Rows are points. Any point is a mix of the corners, with weights that add up to 1. It lies inside the corners' shape when no weight is negative. Say inside or outside, and name the corners with a negative weight.

Corners:
(1): -0.06 0.23
(2): 0.76 0.58
(3): 0.05 -0.68
Points:
-0.09 -0.46 => outside (2)
0.03 -0.23 => inside
-0.14 -0.41 => outside (2)
-0.12 -0.23 => outside (2)

Corners:
(1): 0.32 0.81 0.66 -0.47
(2): -0.37 -0.73 -0.60 0.16
(3): 0.24 -0.34 -0.21 -0.05
(4): -0.49 -0.10 0.32 -0.21
(5): 0.72 0.23 0.03 0.23
Points:
-0.17 -0.21 0.15 -0.05 => outside (1, 2)
-0.53 -0.49 -0.26 -0.03 => outside (3, 5)
0.44 0.33 0.10 -0.01 => outside (3, 4)
0.31 -0.60 -0.52 0.21 => outside (1, 4)
-0.25 -0.57 -0.42 0.22 => outside (1, 3)
0.43 0.26 0.03 0.01 => outside (3, 4)
-0.56 -0.55 -0.24 0.07 => outside (1, 3)
0.16 0.23 0.35 -0.20 => outside (2)

Corners:
(1): 0.65 -0.46 -0.24 -0.34 0.44 0.29 -0.12 0.12
(2): -0.89 -0.49 -0.19 0.81 -0.36 -0.39 -0.01 0.10
(3): -0.08 0.28 0.00 -0.66 0.80 0.30 0.95 0.04
(4): -0.17 0.22 -0.66 -0.80 0.22 -0.26 -0.42 -0.08
(5): -0.24 -0.50 0.40 0.49 -0.74 0.68 -0.85 -0.33
(6): 0.13 -0.03 0.03 -0.50 0.76 -0.40 -0.29 0.35
(7): -0.01 0.10 0.26 0.05 0.59 -0.11 0.28 -0.41
(8): -0.60 -0.34 0.46 0.30 -0.33 -0.61 -0.03 -0.23
(9): 0.07 0.18 0.01 0.32 -0.84 0.09 -0.41 0.63
Points:
-0.50 0.02 -0.02 0.33 -0.26 -0.27 0.12 0.12 => outside (1, 5, 6)
-0.72 -0.28 0.11 0.47 0.12 -0.26 0.34 -0.15 => outside (1, 4, 9)
-0.56 -0.14 -0.06 0.48 -0.75 -0.23 -0.48 -0.02 => outside (1, 3, 6)
-0.20 -0.28 0.00 0.39 -0.44 -0.10 -0.29 0.09 => outside (3, 6)
0.07 -0.33 -0.14 0.03 0.09 0.04 -0.12 0.12 => inside
-0.26 -0.15 -0.07 -0.09 -0.09 0.06 -0.21 -0.02 => outside (7)
-0.10 -0.15 -0.14 -0.07 0.16 0.11 0.01 0.07 => outside (8)

Corners:
(1): -1.02 0.05 0.12 0.20 0.20 -0.08 0.05 -0.20 0.42 -0.43 -0.11
(2): -0.18 0.30 -0.17 -0.38 0.38 0.09 0.15 0.17 0.24 0.02 0.11
(3): 0.60 -0.17 0.70 -0.56 0.48 0.00 -0.32 0.02 -0.36 0.10 0.34
(4): 0.13 0.04 -0.16 -0.05 0.39 0.35 0.30 -0.38 0.24 -0.78 -0.50
(5): -0.15 0.66 -0.08 -0.32 -0.30 0.12 -0.50 0.20 -1.27 0.63 0.30
(6): -0.41 -0.28 -0.93 -0.74 -0.28 -0.08 0.05 0.11 0.36 -0.53 -0.49
(7): 0.66 0.30 0.03 -0.02 -0.73 -0.07 -0.53 -0.20 -0.92 0.27 0.13
(8): -0.33 -0.41 -0.15 -0.02 0.45 -0.12 0.65 0.21 -0.35 -0.42 -0.95
(9): 0.00 -0.11 0.21 -0.07 0.72 -0.30 -0.29 0.47 -0.35 -0.17 -0.32
(10): 0.38 0.33 -0.43 -0.18 0.44 0.61 0.02 -0.22 -0.71 0.71 0.26
(11): 0.87 0.39 0.84 -0.25 0.00 0.67 -0.90 0.39 -0.45 0.89 -0.01
(12): 0.50 0.49 -0.14 -0.38 0.16 -0.39 -0.19 -0.55 -0.78 0.29 0.20
Points:
-0.28 -0.02 -0.17 -0.27 0.38 -0.11 0.21 -0.01 0.02 -0.53 -0.33 => outside (7, 10, 11)
0.32 0.26 0.03 -0.18 0.20 0.12 -0.15 -0.06 -0.56 0.13 -0.04 => outside (1, 6)
0.10 0.11 0.02 -0.20 0.22 0.12 -0.02 -0.09 -0.12 -0.16 -0.12 => inside
0.00 0.17 -0.13 -0.23 0.10 -0.13 -0.10 -0.14 -0.41 0.08 0.08 => outside (4, 11)
0.37 0.21 -0.03 -0.04 0.25 0.16 0.03 -0.06 -0.59 0.07 -0.32 => outside (1, 3, 6)
0.02 0.13 -0.14 -0.16 -0.11 -0.04 -0.13 0.02 -0.47 0.09 -0.17 => outside (3, 4)

Corners:
(1): 0.26 0.25 0.05 0.21 -0.03 -0.18 -0.21 0.21 -0.11 -1.62 0.42 -0.25 0.39 0.47
(2): 0.35 0.24 0.02 -0.21 -0.49 -0.19 -0.18 -0.48 0.02 -1.17 0.49 -0.32 0.23 0.62
(3): -0.06 0.04 0.53 0.07 -0.06 -0.06 -0.06 -0.22 -0.01 0.46 0.28 -0.10 0.16 -0.47
(4): 0.25 -0.18 -0.68 -0.03 -0.35 -0.13 -0.31 0.07 -0.38 0.01 -0.68 -0.43 0.52 0.38
(5): 0.38 -0.13 -0.45 0.02 0.34 0.27 -0.14 0.24 -0.31 -0.05 -0.86 0.35 0.41 0.07
(6): 0.08 0.51 -0.25 0.29 -0.78 -0.68 0.32 -0.15 -0.32 -0.93 0.34 -0.01 -0.12 0.00
(7): -0.42 -0.16 0.61 0.32 -0.02 -0.04 0.21 -0.08 1.01 1.15 -0.11 0.29 0.11 -0.26
(8): 0.27 0.31 0.40 0.04 -0.25 -0.05 0.83 0.01 0.62 0.23 0.12 0.00 0.16 -0.78
(9): 0.73 -0.01 -0.40 0.46 0.31 0.20 -0.33 0.08 0.00 -0.15 -0.94 -0.37 0.02 0.24
(10): -0.64 0.21 0.81 -0.02 -0.36 0.10 0.66 -0.62 0.97 0.85 -0.18 -0.24 -0.05 -0.65
(11): 0.42 0.10 -0.46 0.09 0.22 0.13 -0.72 0.76 0.18 -0.23 -0.86 0.23 -0.04 -0.15
(12): 0.29 -0.17 -0.30 0.03 0.30 0.66 -0.16 0.34 -0.03 0.02 -0.34 -0.38 0.02 0.13
(13): -0.36 -0.57 0.50 -0.36 0.27 -0.55 0.22 -0.21 0.85 0.18 -0.11 0.14 -0.12 -0.17
(14): 0.11 0.52 0.19 -0.20 -0.18 -0.54 -0.01 0.04 0.00 -1.05 0.38 -0.35 0.03 0.65
(15): 0.51 -0.16 0.44 0.29 -0.20 0.80 -0.33 0.42 0.00 0.05 -1.07 -0.07 0.21 0.12
Points:
-0.01 0.01 0.24 0.10 -0.14 -0.05 0.02 -0.10 0.41 0.13 -0.06 -0.02 0.15 0.04 => inside
0.01 0.13 0.28 -0.02 -0.26 -0.09 0.12 -0.08 0.31 -0.21 0.08 -0.13 0.11 -0.06 => outside (5, 9)
0.21 0.05 0.08 0.04 -0.07 0.03 -0.07 0.08 0.10 -0.24 -0.29 -0.11 0.10 0.02 => outside (7)
0.29 -0.17 -0.26 0.04 0.08 0.31 -0.44 0.14 0.11 -0.33 -0.63 -0.18 0.25 0.36 => outside (3, 6, 8, 14)
0.14 0.00 0.10 0.15 -0.08 -0.01 -0.04 -0.04 0.22 0.24 -0.38 0.05 0.12 -0.20 => outside (1, 12, 14)

Corners:
(1): 0.40 -0.01 0.66 -0.02 0.75 -0.91 -0.48 0.40 -0.16 0.37 0.01 -0.06 0.18 0.01 -0.17 -0.02 -0.29 -0.05 0.34 0.35
(2): -0.13 0.27 0.16 -0.63 0.17 0.20 0.58 0.85 0.06 -0.30 -0.02 -0.59 0.24 -0.31 0.11 0.88 -0.16 -1.16 -0.56 0.56
(3): -0.33 0.35 -0.33 -0.33 0.47 0.66 0.22 0.38 -0.26 -0.19 0.28 -0.33 -0.16 -0.31 0.26 0.68 0.63 -1.19 0.16 0.61
(4): -0.01 0.12 0.55 -0.21 0.78 0.13 -0.48 0.13 -0.34 -0.27 -0.24 0.12 -0.21 0.14 -0.46 -0.08 -0.08 0.06 -0.70 0.10
(5): -0.01 -0.25 -0.51 0.41 -0.12 -0.33 0.47 -0.37 -0.63 -0.02 0.25 0.67 0.32 0.23 0.22 -0.75 -0.61 0.31 -0.24 -0.98
(6): -0.14 0.42 -0.23 -0.30 -0.16 0.18 -0.23 -0.02 0.20 0.11 -0.19 0.15 -0.02 -0.68 -0.03 0.63 0.36 -0.18 -0.19 0.44
(7): -0.24 -0.27 -0.05 -0.55 -0.11 0.03 0.24 0.04 0.06 -0.29 0.09 -0.24 0.10 0.03 -0.52 0.42 0.04 -0.56 -0.06 0.78
(8): 0.16 0.45 0.13 0.00 -0.13 -0.41 0.06 -0.20 -0.94 -0.37 -0.05 0.03 0.14 0.68 0.43 -0.39 -0.32 0.42 0.25 -0.30
(9): 0.54 -0.18 -0.68 0.71 -0.36 0.58 0.06 0.02 0.17 0.20 -0.13 0.15 0.43 0.04 -0.07 -0.13 0.33 -0.42 -0.26 0.32
(10): -0.09 0.18 0.12 -0.28 0.70 0.23 -0.34 1.04 0.09 -0.10 -0.01 -0.46 -0.20 0.15 -0.32 0.83 -0.33 -0.15 0.30 0.13
(11): 0.14 -0.12 -0.15 1.11 -0.26 -0.93 0.53 -0.18 0.14 -0.26 -0.26 0.57 -0.14 0.74 0.30 -0.45 -0.09 0.35 -0.10 0.05
(12): 0.01 -0.62 -0.72 0.58 -0.56 -0.12 0.31 -0.01 -0.08 -0.74 0.05 -0.20 0.48 -0.56 0.29 -0.77 0.35 0.24 -0.55 -0.76
(13): 0.57 0.28 0.32 -0.15 0.75 -0.11 0.09 0.25 -0.01 -0.09 -0.22 0.15 0.51 -0.16 -0.46 1.09 0.27 0.00 0.27 0.67
(14): 0.00 -0.26 -0.38 0.03 0.63 0.06 -0.75 0.34 -0.14 0.47 -0.78 -0.37 0.12 0.29 0.04 0.83 0.54 -0.95 -0.01 0.31
(15): -0.32 0.15 0.03 -0.32 0.16 0.14 0.59 0.82 0.24 0.37 -0.43 -0.01 0.38 0.12 0.13 -0.06 0.53 -0.44 -0.01 0.20
(16): 0.59 0.04 0.55 -0.65 0.31 -0.18 -0.25 0.10 0.28 -0.23 0.49 0.29 0.12 0.27 0.22 0.46 -0.01 -0.32 -0.05 -0.36
(17): -0.50 0.54 0.12 -0.51 0.89 0.55 0.00 -0.08 0.19 -0.22 -0.08 -1.29 -0.02 -0.34 -0.25 0.63 -0.07 -0.81 -0.13 0.52
(18): -0.37 -0.19 0.54 0.62 -0.38 -0.26 -0.18 0.09 -0.56 -0.41 -0.41 0.28 0.89 0.52 0.69 -0.49 -0.37 0.06 -0.04 -0.59
(19): 0.44 0.07 0.06 0.91 -0.68 -0.49 0.40 -0.50 -0.46 -0.38 -0.69 0.35 -0.04 0.05 -0.30 -0.49 -0.44 0.13 0.47 -0.73
(20): 0.43 0.26 -0.13 -0.56 1.08 -0.46 -0.68 0.13 0.07 -0.34 0.23 0.59 0.30 0.19 -0.10 0.13 -0.38 -0.48 0.29 -0.03
(21): -0.03 0.31 0.16 0.81 -0.73 -0.91 0.08 -0.26 -0.17 -0.20 0.30 0.59 0.35 0.34 -0.53 -0.64 0.05 0.60 -0.41 -0.88
Points:
0.18 -0.15 -0.15 -0.02 0.39 -0.12 -0.07 0.29 -0.04 0.11 -0.11 0.25 0.32 -0.10 0.30 0.20 0.19 -0.41 -0.24 0.15 => outside (7, 8, 10, 17, 19, 21)
0.00 0.06 0.03 -0.12 0.28 0.04 -0.13 0.23 -0.03 -0.12 -0.06 -0.05 0.22 -0.14 -0.13 0.23 0.02 -0.31 -0.15 0.01 => outside (8, 11)
-0.11 0.06 0.09 0.09 0.18 -0.23 0.13 0.08 -0.29 -0.23 -0.23 -0.14 0.22 0.09 -0.03 -0.02 -0.09 -0.26 -0.09 0.02 => outside (6, 9, 10, 16)
-0.17 0.06 -0.08 0.33 -0.04 -0.07 0.27 0.21 -0.21 0.08 -0.34 -0.21 0.06 0.22 0.21 0.10 -0.06 -0.40 0.07 0.37 => outside (4, 12, 13, 16, 20, 21)
0.07 0.06 -0.10 -0.08 0.26 -0.03 0.07 0.22 -0.17 -0.03 -0.17 -0.14 0.33 -0.07 -0.01 0.27 -0.15 -0.22 0.09 0.08 => outside (3, 4, 11, 16, 21)
0.07 0.06 0.00 0.16 -0.03 -0.14 0.22 -0.05 -0.13 -0.27 -0.09 0.08 0.28 0.15 -0.10 0.01 0.05 -0.20 -0.14 -0.05 => outside (1, 6, 10)
0.00 0.14 0.14 -0.07 0.27 -0.29 -0.15 -0.05 -0.10 -0.15 0.02 0.13 0.21 0.14 0.04 0.02 0.06 -0.04 -0.06 -0.07 => outside (2, 9, 10, 19)

Corners:
(1): -0.12 -0.08 0.09 0.82 0.79 0.62 0.05 0.13 -0.28 0.37 0.67 0.40 -0.01 -0.24 -0.74 -0.21 -0.43 0.17 -0.62 0.53
(2): -0.45 0.60 0.00 0.04 -0.17 0.32 -0.05 0.07 0.38 -0.32 0.35 -0.74 0.24 -0.52 1.37 0.50 0.82 0.09 -0.08 -0.58
(3): 0.42 -0.62 0.07 0.30 0.27 -0.14 -0.07 0.20 -0.61 -0.22 -0.02 0.22 -0.14 0.29 -0.71 0.00 0.45 -0.32 -0.42 -0.26
(4): -0.25 0.68 -0.49 0.01 0.53 0.16 -0.40 -0.06 0.38 -0.53 0.15 0.07 0.43 -0.22 1.28 0.63 0.56 -0.03 0.82 0.13
(5): -0.11 0.14 -0.61 0.37 0.40 0.05 0.39 0.16 0.44 0.45 0.31 -0.16 -0.06 0.19 -0.98 -0.32 -0.20 -0.12 -0.12 0.31
(6): -0.08 0.81 -0.32 -0.24 -0.15 0.17 -0.32 0.24 0.36 -0.51 -0.12 -0.04 -0.32 -0.42 1.69 0.96 0.29 0.59 0.27 -0.56
(7): 0.13 0.63 0.07 0.30 0.14 -0.03 -0.46 0.74 0.28 0.02 0.53 -0.17 0.35 -0.52 0.98 0.75 0.54 0.28 0.41 0.17
(8): 0.02 -0.46 -0.18 0.39 -0.83 -0.39 -0.13 -0.06 -0.42 0.29 -0.58 -0.31 -0.35 0.27 -0.39 -0.06 0.49 0.23 -0.29 0.07
(9): 0.51 -0.23 0.05 0.35 0.45 0.44 0.06 -0.49 0.16 0.39 0.22 0.36 0.28 -0.26 -1.18 -0.03 -0.77 0.01 -0.15 0.18
(10): -0.33 -0.41 -0.02 -0.48 -0.12 -0.70 0.38 0.15 -0.22 -0.41 0.79 -0.33 0.13 0.31 -0.28 -0.17 0.29 -0.15 -0.49 -0.36
(11): 0.44 -0.67 0.39 -0.49 -0.09 0.06 0.27 -0.22 -0.29 0.13 0.12 0.03 -0.49 0.10 -0.09 -0.35 -0.24 -0.47 -0.25 -0.14
(12): 0.41 -0.32 -0.25 -0.73 0.01 -0.13 -0.30 0.26 -0.10 -0.52 -0.65 -0.07 0.07 0.38 -0.02 -0.34 0.54 -0.27 -0.47 -0.05
(13): 0.07 0.53 -0.62 0.09 0.15 -0.45 -0.37 0.55 0.12 -0.36 0.04 -0.43 0.08 -1.01 1.05 0.36 0.60 0.22 0.87 0.05
(14): 0.46 -0.08 -0.06 0.63 0.31 0.13 0.67 0.27 -0.16 0.34 0.62 0.28 0.49 -0.37 -0.40 -0.06 0.17 -0.04 -0.44 0.08
(15): 0.08 0.66 -0.21 0.46 0.10 0.24 -0.02 -0.05 -0.20 0.84 0.78 -0.03 -0.06 -0.21 -0.68 -0.05 -0.35 0.27 -0.08 0.02
(16): 0.44 -0.27 0.28 -0.01 -0.61 0.07 0.16 0.03 -0.75 -0.74 -0.52 -0.20 -0.01 0.36 -0.02 0.01 -0.02 -0.23 -0.28 -0.24
(17): 0.63 -0.22 -0.27 0.44 0.30 -0.02 0.05 -0.17 0.16 0.34 0.70 0.23 -0.46 -0.11 -0.71 -0.64 0.27 0.15 -0.37 0.24
(18): -0.60 0.72 -0.37 0.15 0.07 0.08 -0.01 0.28 1.01 0.05 0.02 -0.52 0.40 -0.33 1.09 0.00 0.73 0.67 0.85 -0.62
(19): -0.22 0.27 0.58 -0.62 -0.37 -0.45 0.21 0.03 -0.52 -0.58 -0.52 -0.36 0.04 -0.04 -0.65 0.09 0.62 -0.20 -0.11 0.01
(20): 0.29 0.15 -0.34 0.85 1.49 0.34 0.25 -0.47 0.00 1.00 0.44 0.26 0.18 0.18 -1.39 0.02 -0.92 0.51 -0.33 0.95
(21): 0.02 0.03 0.09 -0.07 0.02 -0.41 -0.10 -0.20 0.06 -0.45 -0.36 0.05 0.11 0.28 0.21 -0.15 -0.17 -0.40 -0.55 -0.38
Points:
0.04 0.18 -0.15 0.03 0.11 -0.04 -0.08 0.05 0.02 -0.16 0.09 -0.03 0.03 -0.05 0.23 0.15 0.19 0.02 -0.05 -0.12 => inside
0.06 0.00 -0.07 0.24 0.14 0.04 0.10 0.00 -0.02 0.11 0.13 -0.02 0.05 0.04 -0.25 -0.04 0.10 0.08 -0.22 0.00 => outside (13)
0.21 0.16 -0.30 0.42 0.23 0.07 -0.12 0.13 0.05 0.07 0.01 0.04 0.06 -0.12 -0.01 0.06 0.05 0.15 0.02 0.12 => outside (2, 10, 11, 19)
0.15 -0.10 -0.07 0.08 0.15 -0.08 0.06 0.04 -0.12 0.01 0.14 0.01 -0.02 0.03 -0.30 -0.08 0.04 -0.03 -0.17 0.03 => outside (2)
-0.03 0.19 -0.19 0.15 0.05 0.05 -0.11 0.21 0.11 -0.15 0.15 -0.12 0.17 0.00 0.54 0.16 0.41 0.25 -0.12 -0.25 => outside (5, 9, 11, 13, 19)
0.06 0.05 -0.22 -0.01 0.22 -0.07 -0.16 -0.07 -0.08 -0.39 -0.17 -0.01 0.04 0.03 -0.05 0.13 0.23 -0.05 -0.09 0.14 => outside (7, 11, 14, 15, 18)
0.25 -0.23 0.18 0.02 0.12 0.05 0.29 0.21 -0.39 0.01 0.43 0.00 -0.09 0.16 -0.53 -0.11 0.13 -0.12 -0.65 -0.01 => outside (4, 8, 9, 13, 18, 21)
0.12 -0.09 0.00 0.18 0.11 -0.07 0.05 0.17 -0.10 -0.04 0.13 -0.13 0.08 -0.12 -0.15 -0.03 0.23 -0.02 -0.16 0.03 => outside (4, 6, 15)
0.05 -0.16 -0.20 0.05 -0.14 -0.31 0.17 0.15 -0.17 -0.32 -0.30 -0.26 -0.05 0.19 -0.21 -0.08 0.53 -0.02 -0.31 -0.27 => outside (1, 4, 7, 9, 11, 15)
